Rows are points. A path goes straight from each point to the next, and from the last back to the first. The post is the endless flat space through its rows: a point in 2 columns, a line in 3, a plane in 4, and so on, so that a path can go around it. Count how often the path circles the post. Going back the other way cancels.
(in the rows, 128 means zero)

Post (2 x 3):
[[132 105  97]
 [105 138 150]]
Path (18 x 3):
[[156 143 132]
 [ 98 179 147]
 [116 124  88]
 [103 101 115]
 [134  86 133]
 [119  94 164]
 [ 86 104 137]
 [ 80 153 139]
 [117 150  77]
 [ 88 125  83]
 [105  94 143]
 [131 110 138]
 [149 140 171]
 [159 125  61]
 [ 92 150 104]
 [115 130 111]
 [135 148 110]
 [160 119 135]]
Times around: 1

Post (10 x 11):
[[ 93 142 129 149 131 159 106 106 162 151 156]
 [107 121 114 118 120 101 154 117  74 129  98]
 [139  97 161 143  85  76 156 159  61 105 106]
 [ 98 139 131 139 148 144  75  91 150 109 118]
 [126  87 156 153 136 128 170 160  51 112  98]
 [ 87 132 127 109 128 156 100 107 147 102 172]
 [106 124 111 167 107 143 130 150  82 107 109]
 [114 128 123  77 107 110 130 169 142 129  87]
 [145 122  94  85 123  74 168 161 157 105  83]
 [128 127 124  90 100 128 144 111 166 109  85]]
Path (8 x 11):
[[ 76  81 140 123 104 119 151 122 111  91 130]
 [ 87 128 153 120 107  98 120 101 103 115 114]
 [ 83 174  98 129 107 163 127 134 118  78 153]
 [119 144 135 131 138 107  85  98 121 124 100]
 [143  84 130 133 107 133 148 182 108 129 117]
 [143 114  94 111  92 102 146 163  89 135  97]
 [141 120 128 142 134 155 138  96  89 143 119]
 [ 96 118 120 137  73 108 117 146  81 133 151]]
Times around: 1

Post (17 x 18):
[[160 176 123 135 118 164 168 126 127 130  78 113  81 120 135 136 133 158]
 [122 155 115 131 101 149 176 124  95 113 138 125 104 123 103  95 138 161]
 [131  84 108 133 125  54 166 141 110 113 157 123 146 158 188 163  91 133]
 [111 106 164  93 152 100  62 160 180 167 129 154 146  83  83 122 114 170]
 [137 159  57 153  97 149 163 110 123 148  96 118 119 111 152 100 142 148]
 [ 83 110 130  93 148  84  72 169 136 155  80 157 156 121  86 146 154 106]
 [136 141 110 136 138 150 166 158 139 146  91  93 124  90  96  81 126 130]
 [132 163 109 138 118 152 138  83 112 109  98  85 137 108 112 134 130 137]
 [125  57 104 153 143 121 155 154 109  98 153 183 155 194 161 153  65 122]
 [138 110 126 186 132  86 137 150  80 141 149 143 154 137 140 188 104 143]
 [145 124  86 120  84 168 153 131 104 113 125 115 110  75 133 148 132 121]
 [132 133 124 132  93 172 153 120  79 132  89  97 144  95 169  94 133 154]
 [115 136 170 115 155 127 121 135 157 180 157 154 150  85 125 111 141 114]
 [ 95 116 161 131  91 111 115 145 181 160  86 150 155  98  78 104 142 114]
 [150 129 115 163 129 154 125 133 124  98 111 100  84 126 136 112 168 142]
 [100 119 150  93 104 131  64 146 156 207 122 121 136 110  82 113 129  96]
 [118 108 124 139 140 100 136 195 133 116 194 143 192 164 161 191 110 160]]
Path (19 x 18):
[[143  96  99 135  99  88 163 143 166 116 129 139 137 110 112 152 119 126]
 [139 122 165 134 111 187  79 191 126 160 158 156 125  90  70 126 157 150]
 [142  92 106 113 160  85 144 189 146  92 140 144 111 112 115  84 119 172]
 [120 144 127 140 143 118 127 142 108 131 140 125 109 108 143 103 130 144]
 [104 127 115 180 126 124 178 129 129 138  68 124 104 113 105 116 123 107]
 [120 108  95 139 132  93 158 122 137 142  81 121 121 166 137 126 132 161]
 [157 130 114  78 148 168 168 124 111  99 101  83 144  75 112 114 115 158]
 [142  99  94 139  85 107 106 119 119 147 115 139 141 103 149  93 109 165]
 [106 140  97  85 124 110 114 156 133 126 127 154 127 139 157  99  87 168]
 [120 130 137 151 114 145 104 120  95 122 116  99 107 139 116 153 141  98]
 [ 86 121 126 127 151 165 123 159 107 125  96 139 128 102 100 120 155 107]
 [124 132 107 147 103 128 142 153 129  95 137 167 107 137 142 152 118 118]
 [160 165 101 145 131 119 145 143 131 108 102 125 133  78 130  98 128 151]
 [140 105 170 132 105 132 118 141 146 147 127 150 156 100 114 119 142 102]
 [110 117 103  90 157 111 168 201 139 135 152 135 133 116  62 138 130 127]
 [ 77  80 103 136 145 132 113 170 127 144 108 162 127 140 132 140 150 126]
 [122 129 138 127 133 119 150 149 160 142  77 129  65  58  93  96 119 137]
 [119 138 143 174 118  86 153 136  81 131 157 164 163 105 134  91 120 121]
 [159 118 124 106 144 146 106  98 142 132 146 127 131 134 135 103  83 156]]
Times around: 0

Post (17 x 18):
[[137 135 103 137 136 128 159 128 115 136 146 125 150 126 117 114 144 129]
 [134 117 112  86 130 130 136 125 125 147 121 154 112 127 130 132 118  90]
 [115 126 118 136 108 133 156 158 128 149 109 127 172 153 132 129  85 129]
 [220 192 112  65  84 133 119 132 103  85 147 128 118 122 100 114  45 137]
 [123 111 115 153 115  96  64 149 131 113 151 158 109 127 138 112 160 103]
 [131 126 162 164 103  87  89 130 135  94 149  98 115 158 137 137 164  91]
 [175 175 124  53  83 107 117 102 131 138 144 133 161  94 117  71  46 110]
 [ 99 132 117 133 111 174 112 107 137 177 128 144 150 125 163 138 126 148]
 [134 151 132 143 137 114 114 166 134 130 110 105 140 100 138 144 125 109]
 [127  96 131 129  80  81  74 135 130 114 156 129 138 128 108 154 159 102]
 [146  97 173 136 129  55 122 109 141 122 147 141 137 111 109 134 122 142]
 [ 79 131 127 161 153 143 180 132 122 153 171 142 151 120 145 149 113 103]
 [115 120 118 127 111 161 159 152 159 108 122 129 142 105 127 112 124 107]
 [130  83 178 128 116  96  58 118  80 114 138 119 122 115 120 132 159 103]
 [102 131 142  81 156 162 110 164 142 127 129 120 161 145 152 130 143 143]
 [113 110 118 121 122 137 153 149 124 155 147 123 139 117 189 135 149 126]
 [140  82 135 138 125 109  88 128 139 131 156  96 116 128 116 127 126 105]]
Path (18 x 18):
[[ 69 123 128 144  97 210  74 144 152 130 139 124 140 141 131 105 115 121]
 [102  79 155  64 123 112 122 124  99  84 128 140 115 129  66 144  98  81]
 [150 112  97  51  74 143  80 127 133 107 121 137 111 116 132 119 130  92]
 [ 85 109 156 140 171 115 139 137 123  96 136 176 120 145  95 109 106 128]
 [155 173 141 158  91 115  84 133 114 151 148 120 137 111 130  93  88 125]
 [132 173 196 124 103  99  74 180 190  92 115 107 203 126 150 158 132 134]
 [123 132  90 121  95 163  79 147 112 141  95 146 154  93 131 125 119  88]
 [120 134 114  71 127 126 128 156 111 107 131 102 132  97 159 103 171  78]
 [118 206 168  93 167  96 113 109 128 100 122 149 122  91 102 109 105 104]
 [ 97 134 137 122 130 171 153 143 174  93 115  97 138 102 124 117 115  58]
 [150 118  98 135 157 129 168 146 152 123 179 149 150 137 122 158  90  99]
 [ 98 171 151 148 103 125 152 136 166 131 128 130 175 105 125 107 105  70]
 [137 120 115 102 131 155  62 152 179 153 143 119 145 161 157 113 131 141]
 [127 117 173 123 131 114  72 122 164 113 157  91 160 105 134 100 119 114]
 [132 111 122 126 137 102 164 142 117 115 150  95 145 102 123 125 132 113]
 [117 109 180  50  80  57  51 122 118 153 132 130 131 123 171 142 138 129]
 [115 153 185 162 129 109  98 121 132 140 141 139 118 121 144 149 125 128]
 [ 97 149 155 178 101 109 103 161 140 123 112 134 156 165 135 155 143 108]]
Times around: 1

Post (17 x 18):
[[116 106  72 133 149 178 162 100 126 104 143 153 128 169 104  87 135 138]
 [157 150 120 104  98 119 112 152 114 116 133 121 132 104 150 114 139 139]
 [163 154 127 125  98 150 103 122  61 122 103 107  89  92 145 145 122 133]
 [124 114 129 109  77 152 121 137  89 126 117 103 127 110 152 147 118 124]
 [144 151 148 136 113 135 115  96  95 108 159  95 104 116 130 131  98 103]
 [107 130 132 113 120 137 152 117 102 114 127 151  81 136 116 154  71 123]
 [125 138 129 120 139 106  93 161 107 135 121 104 156  88 115 117 134 139]
 [125 159 162 140  95 100 138 131  80 153 143 120 104  96 152  97 118 156]
 [128 148 128 154 133 103 110 177 118 127 118  99 148 135 143 121 166 132]
 [128 119  63 141 162 143 152  87 158 165 146 136 128 143 121 122 159 156]
 [106  94 107 120 180 158 116 108 152 136 133 182 144 174 142 103 154 131]
 [139 113 144 127 117 124 109 144 105 107 137  91  81 110 122 128 134 137]
 [128 142 149 152 153  93 125 139 149 120  88 108 142  92 152 104 184 142]
 [147 116 124 172 145 114 122 131 143 116 146 132 155 112 147 108 133 196]
 [118 131 103 115 200 173 144 123 152 149 147 147 127 128 145 103 128 139]
 [147 149 152 118 113 143 126 131 122 143 127  90 111 144 116 118  88 143]
 [137 131 129 153  89 112 100 174 118 135  91 106 133  80 137 102 134 109]]
Path (25 x 18):
[[137 139 132 158 161 152  87 113 105 137 164 159 110 166 142  89 143 169]
 [127 130 124 124 164 136 137 143 124  88  58 118 110  98 140  84 169 142]
 [169  91 126 142  98 105 121 112 109  98 114 144 170  87 154 103 133 172]
 [139 134 104 160  95 140 149 164  59 113 154 158 168 140 133  55 140 172]
 [151 130 103 122  73 165 142  86 109 175 158 120  79  93 154 133 134 203]
 [168 157  67  83 110 161 102 132  84 142 186 111 126 140 126  95 123 185]
 [121 187 106 131 173 132 151 103 104 152 137 142 114  92 134 102 107 114]
 [135 138 148 143 162  92 131 131 142 181 148 135 117 126 129  94 136 167]
 [112 107 141 130  99 150 117 137 111 157 160 107 143 134 111 146  84 140]
 [ 93 137 156 153  93 142 150 115 103 158 123  80 103  86 100 122  73 133]
 [117 108  83  99 143 155  99 136 109  90 159 108 138 164  86  97  96 114]
 [111 119 139 140 143 163 111 116  97 170 130 147  87 144 162  56 113 131]
 [ 72 119 163 136 180  98 140 174 134 126 108 122 147 150  90 119  96  96]
 [164 138 118 131  81 145 124  92  99 119 130 146 139 107 117 134 114 152]
 [143 161 154  94  97 165 100 151  91 134  81 161 119 118 159  80 117 115]
 [ 93 124 117 134  79 106  88 162  65 191  96  96 121  89 152 142 138 133]
 [141  97  80 162 139  83  76 118 108 165 110 109 127 160 122 111 249 167]
 [124 119 152 123 181 151 111 218 114 134 124 113 149 159 154 102 178 120]
 [130 148 118 116 110 109 146 143 113 152 124 118 119  66 135 165 153 148]
 [121 110  73 118 117 170 107 164 112 128  80 143 138  94 142  81 184 115]
 [ 97 122 101 140  78  98 123 106 128 143 127  61 113 132 106 140 130  94]
 [179 102  95 110 109 167 132 119 134 135 131  58 145 112 119  97 143 124]
 [160 104 105 112 138 169 140 113 137 171 136  54  91 114 111 132 155 173]
 [100 125 162 130 153 123 135 141 137 159 141  94  94 118 130 147 142 151]
 [119 150 101 163 100 109 140 146  92 164 133 120 140 107 127 155 143 150]]
Times around: 5

Post (17 x 18):
[[ 68 157 121 149 149 143 144 125  94 146 166 137  74 161 182 100 133 121]
 [107 103  90 168 125  96 156 161 113 102 188 159 127 153 177  89 158 182]
 [145 111 123  82 103 106  90 113 124 118 128 122 139 119  99 191  88 134]
 [138  84 110 103 104  73 132 119  94 158  91 106 137  96 119 157 100 147]
 [146 126 106 145 149 108 141 113  64  75 122 152 157 145 173 111 152 152]
 [ 97 155 115 159 164 152 175 137 128 136 160 145 140 137 152 122 165 130]
 [115 177 130 131  92 151 110 157 146 148  72  85 112 146 121 164  87 117]
 [155 115 104  81 138  91  70 127 127 142  93 123 127 111 122 157 152 127]
 [ 97 157 127 140 115 157 100 115 123 134 101 109 119 102 120  92 103 123]
 [137 134 158 114 153 111 101 181 132 146 120 152 149 129 122 126  97 108]
 [136 119 178 143 140 178  93 179 136 164 157  90 149 152 138 127 110 140]
 [ 78 153 153 154 168 155 153 160 111 111 168 165  93 108 216 119 165 166]
 [133  80 115 114  94 125 111 150  78 121 109 159 147 120 109 136 149 131]
 [156 155  96 105  93 130  88 127  99 173  93 134 150 118 116 159  87 142]
 [ 94 132 154 132 128 108 164 106 110 115 149 174  98 164 170 108 178 201]
 [186  97 109  66 113 117 136 151 105 122 129 132 136 122 116 120 120 144]
 [129 140 130 163 174 173  95 181 118 160 107 128 100 140  93 132  80 146]]
Path (17 x 18):
[[111 138  82 118 160 119  94 158 122 125 108 143  92 114 125 112 163 167]
 [ 81 107 122 124 161 110 128 142 138 131  97  90 121 173 124 128 125 128]
 [109 170 100 125 120  91  76  92 134 115 114 107 137 121 164 106 141 156]
 [170 132 129 113 118  97 116 136  95 133 115 147 119 175  87 128  99 138]
 [172 138 116 125 114 128 136 163 130 125 138 136  63 181 144 115  97 140]
 [123 135 111 162 158 188  98 163 103 122 153 152 112 156 154  92 142 126]
 [ 92 103 121  73 112 118 131  80 150  88 119 119 118 124  88 121 113 121]
 [ 93 136 102  90 102 104  93 136 127 148 103 142 109  97 106 141 109 186]
 [ 91 125 123 153 142 166 123 138 109 134 130 138 140 137 147 160 120 120]
 [164 114 119  96 142 173 109 137 113 155 151 130 102 145 141 131 163 124]
 [126 166 136 197 143 102 110 160 125 116  91 155 110 139 153 195 133 145]
 [119 124 124 127 129 137 131 148 107 154 125 105 120  74  85 173 119 188]
 [ 86  98 112 125 136 194  92 173  87 142 145 153 139 129 103 139 141 157]
 [ 96 103  78 116 133 109 108 157 127 119 126 169 161 101 140 129 116 137]
 [115 109 109 145 152 119 101 130 104 138 167 197 143 155 153 104 174 133]
 [137  92 154 156 101  83 135 152 125 135 116 140 130  96 136 151 135 156]
 [126 154 113 108 146 121 161 146 102 169 123 139 112 107 144 109 176 148]]
Times around: 1
